Rows are points. The points of each table are mixes of a few directions, plus a little noise. How many directions does each table use, and how many do they share? Where both have some left over, give the other angles between the two spaces (their principal angles), to ten degrees, smallest first.

First (5 x 3):
[[  8 -39 -20]
 [ -9 -51  -2]
 [-41  43  61]
 [-14 -16  13]
 [ 56  63 -52]]
Second (4 x 3):
[[ 31  21 -31]
 [-71 -49  75]
 [ 26  17 -26]
 [ 16  11 -16]]
Directions: first 2, second 1, shared 1

First (8 x 8):
[[  6  14  63 -30  35  45  44 -34]
 [ -1 -31   5  16 -44 -36  12 -10]
 [  6 -28  -4  31 -37 -35   7  20]
 [-19  14  -1 -41  12  16 -11 -50]
 [  1 -10   9   5 -13  -9   9  -5]
 [ 11  93 -70 -12 121  83 -73  86]
 [ -7 -37  29  -1 -49 -33  30 -42]
 [  4 -14 -30  30 -25 -31 -17  33]]
Second (7 x 8):
[[  3   1 -16  -4   5   1 -15   2]
 [ 12 -83 113  38 -93 -57 114 -41]
 [-14  45 -17  -2  38  28 -17  30]
 [-13   7  27 -38  10  19  13 -55]
 [  6  -5 -28 -15   5   0 -29 -12]
 [ -8  46 -36  21  37  20 -27  67]
 [ 14 -11 -43   0  -1 -10 -39  10]]
Directions: first 3, second 3, shared 2; angles 40

First (10 x 12):
[[ -56    0   11   25  -19  -38   60   11   48   24   -9   -7]
 [ -13   52   20   -9   49   25  -96   23   41  -79   14   11]
 [  26  -33  -17   -2  -25   -4   41  -19  -41   43   -6   -5]
 [  -2    7    3   -1    6    3  -11    3    5   -9    1    1]
 [  34   25    2  -22   37   39  -89    3  -15  -55   13   10]
 [ -29    2    6   13   -9  -18   28    6   25   10   -4   -3]
 [  37    5   -6  -18   17   28  -49   -5  -28  -23    7    6]
 [ -70  -21    6   38  -47  -61  121    4   49   65  -17  -13]
 [ 116  -17  -29  -47   22   66  -87  -29 -109  -21   13    9]
 [ -41  -17    2   24  -33  -39   81    1   26   46  -11   -9]]
Second (10 x 12):
[[ 35 -38 -23  51  -3  82 -99 -13  33 -21 -61  37]
 [-54 -19  -8  10   8 -19  32  12  -9  50 -12 -41]
 [ -5 -24 -44  33  15  50 -84   8   4   2 -59  16]
 [ 20  -9 -41  27  -4  41 -71   1  11 -19 -49  47]
 [ -9  19  10 -29  20 -19  10   7 -25   0  29 -24]
 [-10   4  57 -23 -10 -42  92 -10   3  18  57 -44]
 [ 12 -33  15  39 -37  17  27 -20  45  11 -20  16]
 [ -2  29 -49 -11   3 -15 -28  18 -22 -15 -20  40]
 [ 24  40  89 -76  33 -30  49 -10 -32 -32 113 -65]
 [-11  32  -5 -23 -26 -64  75   6  -9   7  23  18]]
Directions: first 2, second 4, shared 1; angles 90

First (9 x 20):
[[   4    6   -5    2    0    1    0    0   -1    6    2   -4   -7    1
     2   -6    4   -7    1    5]
 [ -18   -8    8   -4   -6  -25    1  -26    1   -4    8   11   -7    2
    -9  -32    6   28    9   23]
 [ -74  -53   49  -20  -16  -73    3  -74   12  -42   10   55   18   -2
   -35  -57   -2  115   20   39]
 [  74   65  -59   21   13   56   -2   55  -15   56    3  -59  -43    6
    33   18   17 -114  -12   -9]
 [  -5   -9    8   -3    1    4    0    5    3  -10   -6    5   14   -2
    -1   17   -8    7   -3  -13]
 [  13    7   -6    3    4   18   -1   19   -1    3   -6   -9    4   -1
     7   22   -4  -21   -6  -16]
 [   4   -3    3    0    2   13   -1   14    1   -5   -8    0   12   -3
     3   24   -8   -7   -5  -19]
 [  -3  -37   32   -6    8   48   -2   56   12  -44  -40   15   77  -14
     5  121  -47    1  -25  -93]
 [   4   34  -30    5   -7  -42    1  -49  -10   40   36  -14  -70   13
    -4 -107   43   -3   22   83]]
Second (11 x 20):
[[ -22  -25   -6   43  -22  -73    4  -25    6    4   55   12  -19   12
   -17  -30  -27   28   16   44]
 [  -6    3    6  -47   -8    4  -19  -46  -40    2  -46    8  -21  -29
    11  -83   69   24   15   24]
 [  47  -16  -39   52  -28    2  -23   49  -45   24    0  -23  -10  -28
    34   35  -16  -68    0  -30]
 [  32    3  -33   42  -13   -5   -6   31  -15   24   21  -21  -18   -3
    16   19  -17  -50    0   -5]
 [ -43  -41   35  -37  -18  -32  -15  -57  -25  -31  -34   39   12  -29
    -7  -61   33   77   17   15]
 [  24   57   -7  -16   42   66   24   39   42   12    1  -29    6   35
    -2   54   -8  -47  -24  -23]
 [  14   21   -1    5   23   37   16   40   32   -1    7  -14   20   22
    -3   66  -29  -30  -19  -31]
 [ -21   -7   21   20   21   -2   29   27   61  -23   38    9   40   39
   -28   81  -68   16  -17  -23]
 [ -12  -23   31  -26    9   34   -3   18    5  -35  -41   17   51  -13
     1   56  -12   19  -14  -54]
 [  -1   43   -3  -21   24   12   18  -17   26   14   13  -12  -22   27
   -12  -31   19   -1   -2   32]
 [ -12  -16   -5  -14  -29  -43  -23  -59  -49    9  -16   13  -38  -31
     8 -107   56   33   28   50]]
Directions: first 2, second 4, shared 2

First (9 x 32):
[[  30   28  -11   25   56   14  -30   69   15  -19   71   17    5  -22
    20  -22    2   12   -1    4   63  -87  -16  -72  -26   -9    9   18
    15  -11  -16   39]
 [  19   21   -5   18   54    7  -20   56   21  -17   63   17    1  -20
    12  -20    2   10    7    2   53  -77  -12  -58  -20   -7   13    9
    13   -7  -16   29]
 [  13   -5   -7  -15  -20   13   -8   62   35  -25  -55   -3  -25   14
     2   22   36   14    3  -14   -8  -27   -8   -4   -5  -10    9   30
    13   -8  -22   13]
 [   3   23    2   33   54   -6  -11  -35  -36   20  107   10   35  -30
    10  -39  -43  -11   -7   19   43  -13    0  -37   -8    7   -9  -24
    -6    2   19    8]
 [  -7  -19   -5  -19  -81    5    6  -43  -27   12  -96  -27   -2   30
    -4   33    8   -7  -20   -4  -63   87   10   61   18    4  -24   14
   -12    1   17  -23]
 [ -37  -24   21  -19   -9  -25   39  -59    3   16  -18    0   -5    7
   -25    2   -9  -11   18   -2  -34   45   13   50   23   10    7  -38
   -11   14    7  -36]
 [  -9    2   12    5   52  -13   11   10   24   -4   56   20   -2  -19
    -8  -20   -7    2   23    1   30  -45   -2  -22   -2    0   20  -23
     5    4  -11    3]
 [  -9   -3    0    2  -23   -4    5  -55  -35   21   -7  -11   16    5
     0    2  -19  -12  -14    6  -23   56    9   28    9    8  -17  -10
   -12    5   22  -16]
 [  -4  -21   -6  -30  -83    8    7   -4    2   -5 -121  -24  -21   36
    -6   43   30    2  -10  -12  -63   61    6   57   15   -3  -11   23
    -3   -1    0  -18]]
Second (9 x 32):
[[  21   10  -51   -2   14   59    2   55   29  -21  -12  -43  -16   19
    23   -1   52   20   20   12    0   -6   -2  -21  -41  -18  -11  -18
    19   17  -23   37]
 [  11   10  -20  -13   44   54  -22   41   13    1   24  -22  -23    9
     4  -22    8    4    7    8   48    3   -1  -13  -36  -15  -21    8
    11    7    1   26]
 [   1    9   24   38  -62  -48   41  -43  -14   -5  -17   18   16  -19
    29   25  -15   11  -12   -9  -49  -17    9  -13   34    7   32  -32
   -14  -11  -13  -33]
 [   9   36   30    3   57   51  -29   15  -11   25   80    3  -37  -18
    18  -44  -60    1  -18   -2  102   -5   10  -33  -28  -18  -19   10
    -6  -11   20    0]
 [ -10  -14    0  -28   40   10  -30   11    0   12   13    3   -4    8
   -33  -17   -5  -17    2    3   32   17   -7   22   -9    3  -20   31
     4    2   19   11]
 [ -16  -14   46   43 -109 -118   60  -92  -30   -6  -51   45   48  -25
    10   51  -21    0  -17  -19 -108  -14    7   14   79   28   53  -32
   -26  -18  -12  -62]
 [ -18  -13   32  -18   24  -23  -24  -24  -18   22   22   27    4   -7
   -35  -15  -38  -23  -12   -6   30   15   -3   24   15   11   -8   32
   -10   -9   27  -14]
 [  15    6  -42   -7   20   52   -5   49   24  -15   -7  -35  -15   17
    13   -4   41   13   17   11    7   -2   -3  -13  -36  -14  -13   -9
    17   15  -15   33]
 [ -12  -32  -16  -13  -27  -38    9  -11    6  -12  -52    3   27   15
   -28   26   38  -10   12    2  -62   11  -10   34   20   16    7    6
     4    7   -5    1]]
Directions: first 3, second 3, shared 0; angles 40, 50, 90

First (10 x 32):
[[   6    6  -11  -17   10   19   14   -3   -3  -57  -55   13  -46   -9
   -67  -23  -29   31   23   28    4   -9  -53  -11   10   46  -38    5
   -40   19   31  -51]
 [   6  -25    3   57   -1  -24    7   27   15   42   46   14   57   27
   121   -2   25  -44   37  -18  -30   15   68   18    7  -43   50  -41
    39  -35  -25   61]
 [   0   -8   -9  -11   -5    1   -5    7   -1  -14    1   -2  -24    0
   -34   -6   -1   -9   -6    9  -16  -12    3    1   13   -1   18    5
   -24   35   11  -31]
 [  39    7  -44   12    7   25   11   31  -12    5   19   41  -14   21
   -35  -40    9  -21    5   -1   16   30  -34    7  -10   27   -4   -1
    18   -8   10   -3]
 [ -28   14   23  -50  -12   -4  -28  -36   -8    5   -1  -43  -17  -28
   -55   39    0   20  -63   -6   16  -24   -5  -12   -8  -12   -9   38
   -15   30   -4  -23]
 [   4   -5   14   49   19   -6   32    2   15  -12  -34   21   43    9
    97  -12  -16   20   75    5    0   18    2    1   -3   15  -33  -39
    23  -67   -7   48]
 [ -12    9   25   10   14   -1   19  -23    7  -24  -53   -2   18  -13
    38    7  -25   45   39    8   16    2  -22  -10   -8   23  -55  -11
     3  -46   -1   19]
 [ -46  -33   36  -25  -25  -39  -34  -14   14    2   19  -56  -10  -15
    10   45   10  -22  -34    3  -61  -58   84    2   39  -67   78    5
   -49   78   -5  -33]
 [  -7    7   -7  -42  -28   -7  -49   -3  -17   69   90  -34   -5   -3
   -53   34   46  -47 -109  -35    7   -6   35    7  -12  -54   61   43
    19   50  -21   -3]
 [  38   28  -31   16   23   35   32   10  -12  -17  -31   47   -4   10
   -23  -41  -16   27   34    6   48   42  -79   -4  -28   65  -71   -3
    28  -57   12   13]]
Second (8 x 32):
[[  40  -28   10  -40  -10   16   45  -33   61  -35  -54  -35    3   -4
    57  -69  -55   17   25   24   -9   18  -57   -6   -2    3  -30  -28
    13  -34    5   18]
 [  24   -7   11  -30   43    6   15  -15   -2  -28  -12  -13   11  -22
    49    1   31   21  -56   -2  -31  -21   -6  -34    6   18  -19  -27
    23  -27   45  -23]
 [  25    0  -41   -9 -110   29  -25    5  -25   34  -13    8   27   -9
   -33  -73   57  -89   49   69  -18   14  -22   23  -50  -19   53   57
    25    2   -1   60]
 [ -87   18   34   37   75  -39   19  -24  -21  -27   21   28   -3   -3
    31  117  -28  109   -9  -67    1  -48   81    9   31    2  -35  -63
   -36   22    6  -77]
 [  36  -20   -2   -4    8    3    1   24   14   -8    7    8    7    2
    20  -18   33  -20   32    5    0    0  -14    3  -15   16   -8  -37
    22  -42    2   41]
 [  -7   14   39  -15    7    3  -23    2  -22   11  -14   -4  -26   22
  -101   29  -15   29  -31  -16   20  -10    0  -13   21  -23  -21   44
   -55   16  -10   -2]
 [   5    1  -24   24   12   -9  -11   28   -1   13   36    8   -2    0
    15    6   18  -34   -4   -8    8   12    8    3   -1   16   19   -3
    21    3   -8    1]
 [ -34   21  -29   38  -27  -11  -20   13   -4   38   29   -1  -18   13
   -37    7  -42  -34   -4   -6   29   33   12   15   11  -13   38   59
   -13   59  -38  -21]]
Directions: first 4, second 6, shared 0; angles 30, 30, 60, 80

First (8 x 32):
[[-13  17 -42  40   4  35   6 -31 -20  52  50  20  45  33 -42 -99  23  94
  -33 -43  58  16  84 -45  71  27 -13  60  -2 -60 -31  96]
 [  8 -40  40 -26  -2 -17  -7  15  33 -41 -34   2  -6  -1   2  21   8 -23
   64   9 -25   6 -31 -15 -35 -17  28 -11  23  31  21 -51]
 [  3   4 -59 -27  12 -22  30  36 -25 -43   8 -41 -15  -4  34  78 -53 -55
   27  70 -20 -18 -79  52 -30 -14  -3 -46   2   5   4 -61]
 [ -1   3   1   1  -1   1  -2  -2  -2   3   0   0   0  -1   0  -1   1   0
   -5  -1   0   0   3   2   2   1  -1   0  -2  -1  -2   2]
 [-10   0 -20  30   3  28   0 -26  -4  37  33  24  43  31 -40 -93  29  85
   -8 -43  47  18  74 -53  56  20  -1  56   6 -46 -22  76]
 [  3  12  -4 -13  -1 -15   5  15  -9 -13 -10 -18 -25 -20  28  57 -25 -48
  -11  29 -22 -15 -43  41 -27  -8  -7 -34 -11  19   6 -36]
 [  9  -9  44 -24  -6 -22 -11  15  18 -25 -38  -8 -36 -27  27  62  -8 -63
    9  18 -40 -10 -47  30 -47 -16   7 -38  -2  46  21 -57]
 [ -1  11  41  17 -11  10 -20 -21  10  32 -10  20  -8 -12  -8 -26  24  13
  -44 -38   3   3  38  -8  10   9  -9  13 -12   7  -3  32]]
Second (8 x 32):
[[ -10  -38  121  -17  -27   30   21  -47   54   13  -13   24   67    1
   -29  -29   53   26   30  -24   21   27   44  -65  -18  -22   28   28
   -20   42   63  -38]
 [  11   34  -95   39   25  -22  -54   32  -38   12    3    7  -69    4
     5  -34  -17   16  -44  -30  -12  -14    9   29   43   37  -26    6
    31  -53  -78   93]
 [  -7  -16   36  -38  -11    7   54   -8   11  -24    4  -25   41   -7
    13   62  -14  -39   34   54    1    0  -41    8  -41  -31   13  -27
   -25   38   56  -91]
 [   1   -2   14   13   -1    5  -19   -8    8   14   -5   17   -2    4
   -13  -35   19   23   -8  -31    5    7   29  -20   14    9    1   19
     6   -7  -10   31]
 [  -8  -31   94  -19  -22   23   25  -35   41    5   -8   12   56    0
   -18   -9   35   11   29   -6   15   18   24  -44  -21  -21   23   15
   -19   37   55  -45]
 [  -1    4  -21  -22    2   -7   32   13  -14  -23    9  -29    4   -5
    22   59  -32  -40   13   51   -8  -11  -49   33  -24  -15   -1  -31
   -11   12   17  -53]
 [  11   36 -111   25   26  -27  -33   41  -48   -4    9  -13  -67    1
    20    6  -40  -10  -36    4  -17  -22  -24   51   28   27  -28  -16
    24  -46  -68   59]
 [   5   13  -38   19   10   -8  -25   12  -15    8    0    6  -30    3
     0  -20   -4   11  -20  -17   -4   -5    8    9   21   17  -11    6
    14  -23  -35   45]]
Directions: first 3, second 2, shared 1; angles 50

First (10 x 32):
[[  76  -37  -18  -14  -40   75  -31   97   36   22   19  -14   47    1
   -61  -28   -8    4  -32  -29    0  -13   17   16  -34    2    7    4
   -27  -40  -40   31]
 [ -28   13    7    5   15  -27   11  -34  -12   -8   -7    4  -16   -1
    21    9    2   -1   10   11   -1    4   -6   -6   12   -1   -3   -1
     9   15   14  -10]
 [  -3    0    1    1    2   -2    1   -3   -1   -1   -1    0   -2    0
     3    1    0   -1    2    2    0    1    0    0    1    1    0    0
     0    1    1    0]
 [ -28   13    7    5   14  -28   11  -35  -13   -9   -6    5  -17   -1
    22   10    3   -1   11   11    1    5   -6   -7   12    0   -3    0
     9   15   15  -12]
 [ -10    4    3    2    5  -10    4  -13   -4   -3   -3    2   -7   -1
     9    4    0    1    5    4   -1    2   -1   -2    4    0   -1    0
     3    4    5   -5]
 [  27  -13   -6   -4  -13   27  -10   33   13    7    6   -7   16    1
   -22  -11   -2    2  -11  -10    0   -5    6    5  -12    0    2    0
    -9  -14  -14   10]
 [  55  -26  -13  -11  -28   54  -22   68   25   15   13   -9   34    1
   -42  -20   -6    2  -21  -21    1   -9   13   11  -23    3    5    2
   -19  -29  -29   20]
 [ -95   47   23   17   50  -95   37 -121  -44  -27  -20   17  -59   -1
    75   35    9   -4   39   37   -2   15  -21  -20   42   -3   -7   -4
    32   50   51  -36]
 [  15   -7   -3   -2   -9   14   -6   19    6    4    4   -3    9    1
   -12   -6   -2    1   -6   -5   -1   -3    4    3   -7    0    1    1
    -5   -7   -8    6]
 [  -8    4    2    2    5   -7    3  -10   -3   -2   -2    1   -4    0
     7    3    1    0    3    3    0    1   -1   -3    5    0   -1    0
     1    4    4   -3]]
Second (10 x 32):
[[  3  22 -10  -4   1  -2 -12  17 -21 -16   2 -11  10   9   3  -9   2  -2
   12  -7  12 -16  15   8  20 -17  -8 -10   1  -5   6   5]
 [ 16 -10  11  -1 -27  35 -18  26  15  19  11 -13  26  11 -33 -14 -21 -16
  -13 -14 -15 -19  -8 -13  23  18  13  16 -13 -25  10   0]
 [ 36  10 -24 -15 -13  28 -24  66 -11 -11  10 -15  31   7 -22 -18   2   3
    1 -19  17 -19  26  21  -5 -23  -7 -11 -11 -22 -17  23]
 [ -7  58  -7 -34 -28  18 -40  58 -47 -15  17 -19  48  20 -36   2 -41 -25
   17 -23 -17 -37  -5  -8  53 -18   9  10  -9 -39  45  25]
 [ -8 -41  33  37  -1   3  17 -56  43  30  -5  -6 -18   4  10 -16   5  -8
  -14  10  -7  -2 -16 -25  24  39   9  14   2  11   7 -39]
 [-49  16  -6  -1  47 -72  40 -72 -25 -24 -20  36 -58 -24  60  42  26  22
   19  33   8  47  -7  10 -43 -17 -13 -17  24  50  -7  -7]
 [-11   2  -3 -12   5 -12   7  -7  -5   0  -2  18  -9 -11   1  23  -4   4
    0   7 -12  21 -12   0 -27  -2   4   2   3   6  -2   9]
 [-18 -35  27  42  16 -19  28 -74  34  18 -11  -1 -34   2  32 -12  19   1
   -6  18   6   4  -7 -16  17  30  -1   4  10  26   1 -42]
 [  8  -9 -11  -5  10  -7   9   2   3  -4  -4  14 -12 -13   8  10  13  15
   -2   5   7  21   6  13 -39  -9  -6 -10   2  11 -23   9]
 [ 30 -13 -10 -10 -12  26  -9  39  12   6   6  -1  15  -3 -22  -6  -1   5
  -11 -10   2   1   8  10 -24  -3   1   0 -10 -13 -21  15]]
Directions: first 1, second 4, shared 1

First (10 x 32):
[[ 18  -6   2  15  -5 -49 -41 -45 -89  44  28 -50  71   0 -11  24 -14  18
  -68  24 -34  -2  -2 -16  -9 -46  -7   8  24   5  39 -39]
 [ 26   4 -18 -34 -11  15   0 -54  32  47  -4 -55  16  27  -1  -4  -1 -16
   -4  30  62   7 -62 -10 -31  25  -4  20  60  34 -49  18]
 [-94 -10  -2  31  86 -41  50 100  53 -69 -49  40 -58 -33  22  -6 -80  -9
   23   0  -6  -6  10  29   2   5  62  51 -62   7  17 -14]
 [ -2 -26   4  -3 -44  33 -39 -19 -48  -6   4  25  10  -6 -26   8  71   8
   21 -22 -23   1  52 -28  -1  31  -7 -32 -10 -31  -8  14]
 [ 43  44 -31 -21 -23  34  31 -21  14 -11 -26  43 -40  20  -7  -6 -10 -16
    7   1  15   0  16  -5 -18 -15 -24  21  -4  49 -34  21]
 [-95 -63  -2  23  25 -21 -38  23 -56 -29 -33   2  16 -34 -24  22  12   7
   13   1 -25  -2  45 -30 -26  48  60  26 -29 -26   5 -11]
 [ 36  14  -4 -21 -32  38   5 -21  25  10   6   8 -13  16  -3 -10  31  -7
   20  -8  22   3  -7  -1   3  13 -24 -20  16   2 -27  23]
 [-24  -8  51  21  26   5  26  90  83 -41  30  31 -38 -22  36 -28  15   7
   49 -46 -12  -3  -8  49  68  11  -1 -62 -38 -69  36   4]
 [ 53   4  32  -2 -45  23 -23 -15  -6  23  54  -5  23   9   4  -8  59  15
    1 -28 -20   2   0   9  41 -14 -47 -70  13 -46  23   3]
 [ 40  46 -29  -8  23 -40  26 -37  -7  34  -9 -36  14  22   8   7 -82  -9
  -60  45  19  -1 -44   4 -30 -60  -8  59  31  74  -2 -21]]
Second (8 x 32):
[[  3  30  11  25  22 -18  35  55  12 -41   4  51 -34 -14  18  -7 -36   6
   -5 -19 -39  -8  28  29  34 -49 -11  -7 -49  -2  42 -16]
 [-29  -3 -14  11  20 -19   3  12 -27 -21 -25  17  -7 -11  -7  11 -27  -1
  -10   8 -16  -4  25  -9 -17  -8  21  32 -22  17   6 -11]
 [ 44  41  13  21  19 -47  20  10 -11  14  36 -11  17   3  24  -1 -56  13
  -55   6 -34  -7 -17  30  30 -86 -29  -5  -5  12  58 -37]
 [-74 -72 -39 -33 -21  41 -50 -54 -31   9 -63 -27  13  -1 -49  21  59 -18
   44  23  55  10  12 -67 -79 121  59  46  33  11 -89  38]
 [ 13   0  26 -14 -30  65  16  36  78 -28  16  45 -48   1  12 -29  66  -5
   72 -48  16   3   5  21  44  44 -24 -67 -15 -50 -19  40]
 [ 35   6  -3  -6  -2 -35 -22 -55 -35  60  26 -72  60  17   0  11 -23   6
  -57  34   9   2 -48  -6 -15 -33 -11  14  50  21  11 -23]
 [ 56   6  21 -20 -31  17 -14 -37  30  52  48 -50  31  23  11 -13  35   2
   -4  -1  28   6 -56  11  21   1 -36 -45  52 -19  -6  10]
 [-50  -9 -17  14  22  -5  11  33 -17 -46 -41  47 -31 -20 -11   8 -18  -4
   14  -4 -19  -5  48 -10 -17  10  31  32 -43  11  -2  -1]]
Directions: first 5, second 3, shared 3

First (10 x 32):
[[ -13   -6  -17   15  -17  -19   24   29  -16  -19    4  -14   -2  -26
    -1   -8  -11    6   71   21   22   -2   -3    1  -15   36   20   -9
   -18   13  -12   41]
 [  74  -13  -63   97  -55   20  -44   -8   -9   89   -9   10  -62   25
    13  -32   21   10  -50   -4    9  -48   93    4    8   96    2   51
    17   12   23  -35]
 [  53  -40  -19   21  -19  -17  -15   30   -1    8   15   48  -18  -35
    32   48   12  -10   81  -13   16  -44   76   24  -13   66  -18  -29
    -9   21  -11   39]
 [ -15  -12   11  -39    2   -9   32   -7    6  -48    0   14   16  -13
    -1   24  -17   -9   59   16   -6   36   -1   12  -16  -19   11  -42
   -30    9  -32   40]
 [ -15   13   27   21   21  -14  -35   51  -21   17   10    4  -19  -35
     9  -28   18    8  -48  -41   57 -109  -66  -39   12   10   -8   40
    62  -36   21  -37]
 [ -51   32   21  -38   12   22   30  -55    8  -32  -22  -32   20   43
   -36  -46  -22   10  -78   25  -22   68  -67  -15    2  -83   33   15
    -8  -18  -13  -30]
 [ -37   26   18  -23   20   11   11  -19    5  -10   -7  -34   24   25
   -21  -22   -8    2  -47    8  -17   41  -51  -12   11  -55    4   11
     4  -11   11  -22]
 [ -34   27  -21    8   -7    3   29  -12   -3   -4  -10  -64   18   23
   -25  -36  -19    9    7   37  -16   67  -21   -1    0   -6   22   12
   -22   16   10    8]
 [   8  -17    5  -34  -10   14   21  -41   12  -33  -12   36   -1   15
     0    9  -15   -5   -5   12  -18   37   18   16  -12  -32   18  -26
   -26    0  -39    9]
 [  32   -8   36  -28   55  -11  -49   34   20   25   30   28   31  -21
    29   86   34  -22    8  -62  -15  -42   26   12   29  -14  -87  -24
    34   -2   43  -11]]
Second (11 x 32):
[[ -10   20   -5    2   23  -10   -9   23   10   29   13  -60   37   11
    -3   25   10   -5   30   -4  -22   32    4    3   21    2  -38    2
    -1   18   52    5]
 [  -3  -10    8    3  -15    2    0   -2   -9  -13   -9   33  -32   -9
    -1  -30   -6    9  -34   -4   37  -52  -25  -18  -14   -1   33   18
    15  -22  -27  -17]
 [  10    4    3   -3   14    0   -6    2    0    2    8    6   12   -4
     9   12    8   -6    2   -9  -15    6   10    8    6    2  -22  -13
     5    3    5    2]
 [ -34   21  -38   30  -32    2   42  -16  -15  -10  -15  -59   -3   19
   -28  -61  -23   14   17   56   -2   61  -18   -2  -14   19   53   19
   -34   17  -11   18]
 [  37  -36   15  -22  -17   15    8  -39   -1  -41   -9  100  -33  -12
    16   10   -3   -6  -23   -7    5  -24   29   16  -22  -12   23  -33
    -7  -16  -69    2]
 [  24  -10   39  -29   51  -14  -62   41   30   40   25   13   28  -10
    24   85   31  -16   -1  -68   -2  -59   14   -5   28  -25  -83   -7
    40   -6   59  -26]
 [ -14   -2   -2   -6    2  -12  -14   18   23   28    2  -42   11   16
    -8   23   -7    6   21   -8   11   -1   -1  -12    1  -14   -6   19
    -3   12   46   -9]
 [  13   14   33   18   32    6  -22   22  -38  -13   15   62  -17  -48
    24  -28   32   -7  -69  -38   18  -82  -42  -10   18   17  -26    1
    63  -37  -25  -24]
 [  17   28   20   -6   73  -13  -45   47   11   43   40  -35   64  -13
    22   73   43  -27   19  -49  -48    8   14   15   50    4 -115  -24
    34   15   78   -4]
 [ -22  -14  -33   -3  -48    2   33  -29   21   -5  -25  -40  -13   38
   -26  -16  -40   17   39   46    6   56   19   -2  -30   -9   63   13
   -53   20   -7   18]
 [ -17  -10  -40   19  -79   22   78  -70  -26  -60  -41   21  -52   18
   -28  -96  -47   22   -4   84   15   58   -3    5  -50   17  121    0
   -59    3  -99   32]]
Directions: first 5, second 4, shared 3; angles 90
